Every row gives one point. Each copy is the shape, with its points in the same order, stretched, turned, moved and blurred by noise. Is it also mirrored, or only turned?
(in the rows, 128 means zero)

Shape, 8 rows:
[[ 71 155]
 [119 123]
 [224 137]
 [164 154]
 [181 135]
 [135  98]
 [ 82 134]
 [122 145]]
Copy 1, 8 rows:
[[187  88]
 [112 118]
 [ 46 249]
 [111 188]
 [ 80 197]
 [ 69 115]
 [155  87]
 [138 138]]
Copy 1 is: mirrored
Copy 2 (8 x 2):
[[131  71]
 [129 116]
 [ 75 180]
 [ 92 139]
 [107 156]
 [147 137]
 [146  90]
 [123 110]]
Copy 2 is: only turned
Copy 3:
[[131  33]
 [137 110]
 [ 74 222]
 [ 85 143]
 [ 94 172]
 [157 147]
 [147  61]
 [110 102]]
Copy 3 is: only turned
Copy 4, 8 rows:
[[129  95]
 [127 144]
 [188 191]
 [178 153]
 [168 172]
 [120 155]
 [117 111]
 [141 129]]
Copy 4 is: mirrored

Shape (8 x 3):
[[161  95 204]
 [ 95  78 104]
 [161 104 106]
 [106  62 150]
 [152 117  97]
 [111 131  73]
 [ 72 140  89]
 [195 104  33]]
Copy 1, 8 rows:
[[110  34 148]
 [180 119 107]
 [114 110 105]
 [180  78 133]
 [110 128 110]
 [131 162 129]
 [155 167 151]
 [ 94 165  56]]
Copy 1 is: mirrored
Copy 2:
[[172 159 220]
 [160 150  63]
 [115 152 140]
 [190 171 110]
 [105 136 125]
 [ 99 107  60]
 [116  81  31]
 [ 66 167 118]]
Copy 2 is: only turned

Shape, 8 rows:
[[ 62 191 205 154]
 [108 209 118  99]
 [147 106 173 116]
 [116 154 107 140]
 [118 147 124  62]
 [107  53 111 114]
 [186 181 134 136]
 [120 148  56 167]]
Copy 1, 8 rows:
[[ 70 185  38 216]
 [164 143 111 149]
 [123  94  92 126]
 [114 144 152 135]
 [180 101 110  81]
 [108 128 147  48]
 [145  82 144 159]
 [ 95 163 222 116]]
Copy 1 is: mirrored
Copy 2, 8 rows:
[[ 40  52 117 158]
 [112 121 107 206]
 [153  76  79  97]
 [128 130 146 144]
 [114 123  66 167]
 [102 140  97  86]
 [212  93 129 156]
 [144 171 198 153]]
Copy 2 is: mirrored

Shape:
[[ 99 122 112  98 121 118]
 [119 131 103 138 116 125]
 [113 166 193 123 111 121]
 [120 118 138 150 121 113]
 [114  65 110  99 111 104]
 [111  92 115 131 120 106]
 [135 147 133  79 189 101]
 [131 133 125 146 206 101]
 [134 116 145 135 107 133]
 [105 119 105 146 174 182]
 [102 154 147 138 108 108]]
Copy 1 (11 x 6):
[[ 96 107 149 104 165 139]
 [131 134 148 100 162 123]
 [128 192  87 119 108 169]
 [133 154 107 102 125 113]
 [ 81 112 150  78 133  96]
 [107 126 131  86 139  98]
 [111  29 122 148  77 170]
 [138  51  81 159  85 115]
 [122 172 132 104 121 113]
 [ 95  99 123 195 177  70]
 [139 169 107  97 147 153]]
Copy 1 is: mirrored
Copy 2, 11 rows:
[[ 78 132 166 142 137 107]
 [110 122 144 102 136 121]
 [138  44 129 188 150 112]
 [132  92 164 121 148 139]
 [103 163 215 132 111 125]
 [111 129 193 116 135 131]
 [ 80 163 144 183 228 116]
 [ 95 128 155 123 249 164]
 [142 109 149 137 117 137]
 [ 56 129 127 111 146 196]
 [124  65 146 140 150 103]]
Copy 2 is: only turned
Copy 3 (11 x 6):
[[114 108 112 139 133  90]
 [117 106 132 146 116 123]
 [162 149  87 108 127 107]
 [128 129 129 117 117 115]
 [ 78 110 111 123 132  81]
 [104 116 135 120 115  94]
 [149 104 115 103 180 121]
 [138 112 167  92 157 128]
 [119 142 107 120 124 138]
 [113 144 163 165 153 126]
 [143 129 116 126 104  96]]
Copy 3 is: only turned

Shape, 13 rows:
[[114  91 117 142 100 154 123 137 175]
 [131 141 173 138 194 116 163  90 179]
 [145  97 130 160 146  83 135 172 113]
 [ 73 174 144 137 167 145 131 128 105]
 [171  83 187 141 197 161  92 117  78]
 [163 129 141  79 119 187 137  99  15]
 [118 108  86 159 168 102 113 116 115]
 [ 53  77 134 173 189 132 141  72 172]
 [ 85 116  65 110 192 105 127 135 159]
 [139 184 188  92  78 109 149 157 134]
 [ 76 154 124 137 101 185  65  75 171]
 [ 87 113 171 130 106  95 125  90 142]
 [ 97 128 141  79 149 168 104 110  67]]
Copy 1, 13 rows:
[[116 108 128  87 118 144 102  88  85]
 [177 165 111 165  84 177 130 156 110]
 [ 96 138 101 173 171 137 136 142 102]
 [156 125 157  79 105  82 162 186 159]
 [ 92 154  19 162  63 117 101 154 135]
 [153 135  38 157  88  13 148 128  95]
 [130 124 124 152 158 113  73 145 137]
 [136 162 163  98 101 157  42 195  92]
 [159  87 135 109 188 166  88 168 130]
 [171  91 154 134 106 120 227 107  97]
 [161  83 195  41  49  95  78 110 153]
 [139 101 183 140 100 117 114 157  58]
 [155  93  98  99 100  70 124 167 132]]
Copy 1 is: only turned
Copy 2:
[[140 129 153  97  89 171 129 159 103]
 [181  76  44 105 160 151 164 126 134]
 [130 156  58  79 154 183 104 105 135]
 [157 127  65 168 162 143 141  89 130]
 [142 131 104 140 199 249 134 117 189]
 [160 155 175 146 194 171 114  89 190]
 [103 129  93  99 147 174 147  54 145]
 [135  49  92 122 130 188 147  95  95]
 [148 115  71 100  85 138 155  45 131]
 [162 147  69 126 158 114 108 199 153]
 [ 88 116 172 175 120 165 184 156 136]
 [100  85  93 133 162 163 114 165 146]
 [142 132 131 175 156 173 126  97 181]]
Copy 2 is: mirrored

Shape, 15 rows:
[[146 174 104  95 103 154  42 147 150 184 105]
 [ 97 114  74 138 165 134 125 111 177 134 137]
 [136 105 128 139 160 119 145 140 106 112 131]
 [145  91 109 125  92  95 164  92  96 114 109]
 [ 74 145 138 118 115 147 116 142 132 169  97]
 [124  96  71 123 111 145  87 128  99 105 148]
 [136 190 162 141 107 176 126 105 156  76 136]
 [130  86  76 173 112 117 144 115 137 122 130]
 [112  88 115 118 184 130 115 155 122 126  87]
 [134  90 154 145 116  99 134  73 143  72 139]
 [129 140 139  79 150 167  94 133 140 156 145]
 [117 135 156 140  61 169 119 153 149 148 128]
 [ 92 152 118 163 147  66 106 139 107 164 177]
 [103 124 154 103 161  79 137 159  94 114 123]
 [101 146 106 131 136 100 136 179 151 116 150]]
Copy 1 (15 x 11):
[[162 192  74  82 127  71 158 129 249 140 112]
 [158 132 115 117 168 105 122 102 126 101 196]
 [120 150 142 133 133 166 117 147 114  90 133]
 [168 125 179  93 153 129 148 207  68 150 122]
 [139 114  88 105 104  50 138 125 146 117 123]
 [185 186 163 147 146  82 104 145 130  96 135]
 [ 49 129 143 165 161  81 189 118 136 210 131]
 [153 155 144 106 150  95 144 173  95 121 193]
 [160 143 126 132 124 151 141 135 133  29 147]
 [135 128 202 134 151 161 182 139  29 174 145]
 [121 148 138 100 131 103 113  91 194 107  97]
 [ 90 146 137  93  84  31 165 126 168 175 150]
 [153 173  62 136 129 142  40 110  87 138 129]
 [154 115 133 156  98 196  85 157  94 110 100]
 [132 118 120 155 113 127  89 139 146 141 183]]
Copy 1 is: only turned
Copy 2:
[[140  47 139 151 114  96 101  79 161 155 178]
 [169 153  89 180  91 182 154 101 100 119 137]
 [134 143 140 125 135 135 152 147  93 109 138]
 [112  86 156 140  99 114 161 139  52 145 118]
 [173 132 159 151  77 104 133  92 156 169 147]
 [ 87 108 111 124 131 143 139 113 126 161 140]
 [152 128 135 104 154 134  94  68 145 131  78]
 [133 115 136 164 136 156 197 127  63 161 145]
 [130 132 158 150  86 175 139 126 122 118 155]
 [102 160 147 162 131 141 125 101  78 112  79]
 [140 142 102 113 107 116  78  74 132  98 155]
 [142 121 173 115 152  99 111  71 128 175 160]
 [188 193  92 187 126  61 196 160 134 141 146]
 [152 166 141 152 104 117 129 171 127 119 122]
 [186 156 112 167 148 154 137 154 117 155 130]]
Copy 2 is: only turned
Copy 3 (15 x 11):
[[109 172 123 149  73  90 139  74 113  96  16]
 [161 100 143 165 156 189 112 111 176 128  97]
 [107 124 144 117 162 141 110 117 117 109 164]
 [157 176 139 149 142 179  87 175 101 114 205]
 [111 132 111 108  80 101 111 128 167 116 105]
 [113 175  99 156 170 192 100 146  99 119 119]
 [170  97  84  96  97 121 114  57  83 156 116]
 [166 116 148 169 165 210  55 165 130 105 146]
 [ 72 142 144 137 157 135 109  79 177  98 151]
 [155 113 135 177 149 157  97 139  82 145 203]
 [ 85 150 132 103 117  97 155  81 113 159  61]
 [131 122 116 101  92  89  57 141 107 147  83]
 [129 100 141 142 136 112 164 187 100  61 114]
 [105 151 130 107 154  83 152 129 128  88 189]
 [180 119 129 118 174  99 114 136 145  92 116]]
Copy 3 is: mirrored
Copy 4, 15 rows:
[[137 131 183  98  78 122 180  69 122  78 187]
 [131  89  98 160 157 138 177  77 161 138  99]
 [153 117  94 140 153 176 110 121 134 150 118]
 [ 76 102  95 140 119 132  87 176  90 139 122]
 [153 142 134 129 103 121 165 140 152  77 133]
 [ 85 162 101 138 152 140 122  97 115 129 141]
 [205 122 134  92 158  69 146  88 129 135 138]
 [ 93  96 104 173 161 133 122 122 111 150 147]
 [166 122  91 148 142 195 139 104 140 109  88]
 [107  96 135 148 170 115  88 122 114 165  87]
 [152 135 136  86 135 156 167  90 166  96 115]
 [141 153 177 113 142 105 163 148 124  96 168]
 [114 126 143 169 105 149 115 101 170 172 175]
 [157 140 109 136  96 186 109 146 140 148  95]
 [163 133 120 149 109 160 166 117 140 166 128]]
Copy 4 is: mirrored

Shape:
[[130 126  74 157 111 125 110 137 107 124 147 113]
 [119 114 132 146 138 130 120 148 132 121  59 156]
 [126 226 149  86 136 113 109 144  84 117 149 118]
 [132 104 148 127 133 141 107 130 140 121 126 107]
 [119 134 156 149 115 118 131  90 153 146 147 125]
 [ 79 132 143 126 116 134  98 142 151 136  44 126]
 [119 122 158  82 151 104 129 122 149 128 130 137]
 [ 98 112 124 154 149 103 135 101 148 118 153 132]
 [ 94 131 154 151 110 105 102 158 143 124 118 129]
 [127 142 104 152 128 134 176 150 154 111 141 121]
 [143 131 152 163 130 100 107 124 156  77 121 120]
 [138 108 144  63 117 142 249 105 128 139 144 124]
 [136 128 129 148 111 133 107 144 133  97 141 149]
 [114 113 120 155 120 186 105 137 153 118 130 137]
 [104 112 135 135 155 200 117 134 112 138 143 113]
 [128 143 105 140 138 101 134 136 156 124 143 120]
 [144 125 156 161 164 132 110 148 151 138 144 131]
 [ 82 147 140 157 121 102 108 139 128 121 121 114]]
Copy 1 (18 x 12):
[[120 160 121 131 136 126  96 141 118 101 159 140]
 [154 174  72 133 114 134  99 167 192 129  90 131]
 [158  62  87 114  73 140 147 109  50 198 143 160]
 [123 120 109 135 108 130 116 102 164 109 108 119]
 [111 111 127 163 117 159 165 120 113  94 108 136]
 [153 173  44 112  93 152 125 162 160 152  85  86]
 [160  98 120 142 100 118 130 115 129 125  75 112]
 [110 162 141 172 119 118 129 129 123  97  91 120]
 [166 163  75 169 125 139 120 116 126 129 126 126]
 [ 99 134 120 137 173 170 105 126 123 117 105 152]
 [126 149 115 186  85 160  95 103 144 102 102 154]
 [107  49 138  54 182 148 146  81 124  87  48 178]
 [156 148 124 137 116 145 113 111 152 128 141 156]
 [118 158 123 105 129 150 137 127 191 142 127 116]
 [ 93 123 111  86 130 105 153 113 186 153 117 115]
 [120 130 122 171 134 151 102 142 100 109 112 121]
 [121 112 110 199 135 136 121 132 160 116 120 125]
 [137 166  77 164 112 134 125 124 101 134 121 126]]
Copy 1 is: mirrored
Copy 2 (18 x 12):
[[113 123 132 142 139 133 174 109 144 116 129 133]
 [136 143 148 162  93 103  98 147 163 121 132 161]
 [140 138  71 132 175 113 132  50 137 115 236  78]
 [123 105 130 123 106 124 125 144 135 131 140 136]
 [127  80 140 121 139 120  94 129 125 108 109 124]
 [120 133 174 154  74  77 100 136 156 106 169 136]
 [138 137 117 102 124 126  81 144 111 122 143 112]
 [146 117 140 108 129 122 106 123  95  97  90 158]
 [132 109 123 156 102  98 113 129 125  90 140 129]
 [143 114 152 167 152 114 117 132  86 126 113 166]
 [138  96 120 157 111 154 105 116 110  92 134 160]
 [191 119 163 101 183 125 102 198 109 155 112  98]
 [134 110 107 157 115 139 136 109 134 126 121 121]
 [127 101 149 148  99 111 133 119 137 158 114 147]
 [140 113 128 108 124  88 144 127 149 168 147 149]
 [111 124 138 141 142 128 111 121  91 104 122 155]
 [103 107 105 138 129 111  93 140 121 130 123 172]
 [134 113 131 144 115  91 123 105 124  82 150 138]]
Copy 2 is: mirrored

Shape (17 x 12):
[[118  59 129 145 212 136 165  93 122 164 135 104]
 [185 167  94 156 148 147 142 184 243 109  93  64]
 [ 52  91 112 125  68  91 125 106 162 125 224 136]
 [ 96 145 182 148 125  78 135 127 144  90 159 186]
 [188 120  75 124 179 140 138 140 194 134 143  94]
 [172  59 151  92 179  87 186 120  88 157 116 105]
 [163 126 140 100 169 167 100 115 196 141 116  93]
 [100 104 119 159  81  73 134 101 153  94 166 169]
 [146  91 168 149 170 106 164 119  98 211 179  62]
 [ 91  87 157 132 176 143 187  88  79 181  88  99]
 [104 122  93 164  87 129  86 151 122 133 196 166]
 [108 109 166 111 235  69 181 116  91 166 138 114]
 [ 94  93 168 131  95 107 131 126 120  95 171 147]
 [177 181  83 121 147 114 104 116 182 132  99  72]
 [ 46 128 111 117  69 110  90 183 164 115 161 158]
 [116  81 158 122 145 103 175 100 137 208 127 168]
 [ 95 157 112 109  83 152 162 127 147 114 186 162]]
Copy 1, 17 rows:
[[146 178 106  52 161 141 160  91  70  80 153 181]
 [141  21  78  28  97 148 108 117 157 170 226 148]
 [104 174 223 155 148 151  82  20  72 109 162 130]
 [144 153 160 169 105  92  73 103  46 145 137 113]
 [116  72  89  69 123 181 141 102  95 137 203 181]
 [156 125  78 102 119 145 152 113  81  56 112 213]
 [159  93 117  75  96 146 147  98 104 171 189 228]
 [140 129 187 140 136 159  82  84  76 115 129  92]
 [138 178 134 105 132 131 194  74 105  55 176 200]
 [187 203  97  75 186 113 143  80 116  85 108 179]
 [ 72 194 180 156 155 162  97 136 116 139 137 110]
 [148 183 100 123 174  91 157 102  45  66 155 204]
 [113 166 172 144 106 112  85  79  69 118 102 128]
 [167  40 125  85 156 157 166 112 142 150 202 181]
 [100 164 190 160 161 125  35 111 118 162 151 142]
 [202 181 120 130 126 155 116 108  88 102 152 207]
 [103 171 130 168 129 130  67  40  90 164 136 127]]
Copy 1 is: only turned
Copy 2 (17 x 12):
[[ 55 112  85 211 104 142  79  87 169 151 165 180]
 [188 237 110 144 184 123 214 178 182  84 139 242]
 [121  79  49 178 125 133 144 145 101  55  39  27]
 [179 164  96 105 120 143  57 133 131  80  93  94]
 [106 172  86 170 192 128 162 117 151  99 146 219]
 [106  84  77 156 115  94  88  64 176 199 186 200]
 [146 126 127 156 153 143 117 153 133  83 149 213]
 [143 146 107 135 143 110 122 133 145  81  60  59]
 [126  83  71 191  70 136 106  76 187 124 203 150]
 [ 87  71 118 150  35 127  75  96 184 183 169 158]
 [164 141  99 148 117 146 165 121  89  64 110  45]
 [ 68 108  33 142  89 121  23  79 149 145 187 178]
 [178 102  98 160 121 141  93 130 135 121  96  76]
 [128 157 126  91 163  89 168 178 146  61 150 173]
 [191 128  62 134  96 132 175 170  45  68  70  66]
 [122 100  93 139  46 109  93  63 141 116 130 173]
 [145 106  76 104 128 167 153 138 112  91  55  98]]
Copy 2 is: mirrored
Copy 3:
[[184 213 166 112  79 154  79 119 160 165 152 122]
 [180  80  45 123 124  38 144 126 204 178 135  64]
 [ 40  56 135 156  64 204 157 115 114 121 140 129]
 [ 81  89 180 108 147 165 149 103 157 131 139  71]
 [197 109 113 133  96  96 120 114 178 146 156 110]
 [176 199 184  75  79 143 125 142 173 155 185 157]
 [198 125 122 132 115 112 108 171 168 148 109 123]
 [ 71  86 175 133  99 163 154 107 119 154 175  80]
 [172 208 103 121  77 173 129 171 217  93 142 148]
 [172 238 162  68  71 162  95 130 120 146 126 125]
 [ 86  81 117 183 130 165 156  99  91  76 138 149]
 [158 197 184  54  83 170  84 122 182 110 152 138]
 [ 62 113 168 146 107 155 163 112 133 150 144 125]
 [177 104 107 108  96  76 113 173 143 106 150 117]
 [ 39  30 100 145 132 163 159 102  87 114 121 156]
 [190 173 160  67 116 242 122 148 150 132 143 103]
 [ 91  54 156 127 104 174 192  68  98 100  98  90]]
Copy 3 is: mirrored

Shape (18 x 12):
[[104 137 104 171 158 128 148 149 136 139 148 106]
 [145 128 114 114 139 116 123 183 137 139  99  89]
 [144 137 103 160 113 159 107 123 143 159 134 153]
 [115  89 147 115 100  95 113 164 161 144 174 149]
 [127 118 152 167  95 149 145 108 145 125 127  93]
 [178 113 145 125 156 124 132 167 178 102 123 165]
 [123 130 169 170 147  90 154 147 117 106 101 121]
 [105 135 101 110 127  85 101 144 126 101 166 158]
 [151 158 124 135 110 139 121 148 171 157 117 119]
 [113 109 127 114 135 125 101 118 152 136 123  92]
 [157 135 163 105 152 121 101 150 118 150 107 147]
 [160  97 150 163 154 127 104 109 156 101 172 106]
 [146 113 152 113 107 150 158 119 141 122 111 124]
 [160 132  95 151 104  90 117 111 133 108 150 111]
 [ 99 162 172 131 172 104 158 187 160 101  99 143]
 [115 133  95 144 161  98 125 109 179 119 105 107]
 [178 150 170 134 137 124 132 118 135 159 128 149]
 [175 118 138 106 118  98 167 176 137 130 120 102]]
Copy 1 (18 x 12):
[[ 93 105 111 114 142 114 181 144 130 140  94 101]
 [121 108 147 102 158 159 166 153 106 108 126 166]
 [108 144 157 128  89 132 108  99 136 128 118  92]
 [135 140 126  23 142 168 106 112 190 164 166 136]
 [136  63 150 128  84 104 135 113 156 138  73 105]
 [167 183 124  84 170 179 108 141 152 110  86 160]
 [166 106 126 120 194  80 174 141 147 115 111 130]
 [136 152  81  74 172 144 111 130 104 190 180 115]
 [123 117 186 118 126 181 140 116 130 121 105 108]
 [122 109 156 103 107 123 131 161 114 185 114 151]
 [118 162 172 119 177 131  97 148 145 114 146 173]
 [137 122 126  78 129  92  86 118 134 180  31 152]
 [144  99 144 129  96 147  97 158 153 110 105 138]
 [171 100 118  79 114 103 113 109  67 141 103 109]
 [145 140 119 133 249 173 187 175 167 133 132 123]
 [163 132 154 114 125 121 176 173  86 180  94 103]
 [129 135 196 123 155 127  89 126 151  95  98 125]
 [144  87 134  68 159 168 140 154 119  73 110 167]]
Copy 1 is: only turned
Copy 2, 18 rows:
[[141 170 182 149 152 105 122 149 117  90 142 123]
 [130 120 132 130 131  95  94 118 149 152 134  99]
 [163 155 114 104 180 110 129 148 117 102 149 153]
 [141 186 129  82 140 108 130 151 177  88 102 139]
 [172 117 133 117 143 152 105 163 168 108 187 143]
 [144  78 119 125 149  85 140 167 150 132 104 154]
 [129 106 144 179 138 148  67 176 170 104 119 112]
 [109 193 104 107  96 103 135 134 111  94 100 116]
 [171 120 109 117 166 100 133 128 151 125 143 118]
 [131 135 138  83 122 128 119 131 134 133 146  97]
 [139 107 105 126 151 145 111 134 137 158  87 113]
 [180 137 149 100 111 135 132 203 123 133 139 143]
 [138  83 111 117 144 139 130 136 170 139 165 146]
 [144 174  87 119 106 114 117 177 135 128 166 116]
 [124  72 160 179 141 107 113 124 160  95  81 110]
 [103 126 144 120 132  92 133 154 121 113 147  82]
 [167 109  99 141 170 150 136 164 153 149 112 127]
 [134 114 114 145 129 105 110 141 190 160 139 121]]
Copy 2 is: mirrored
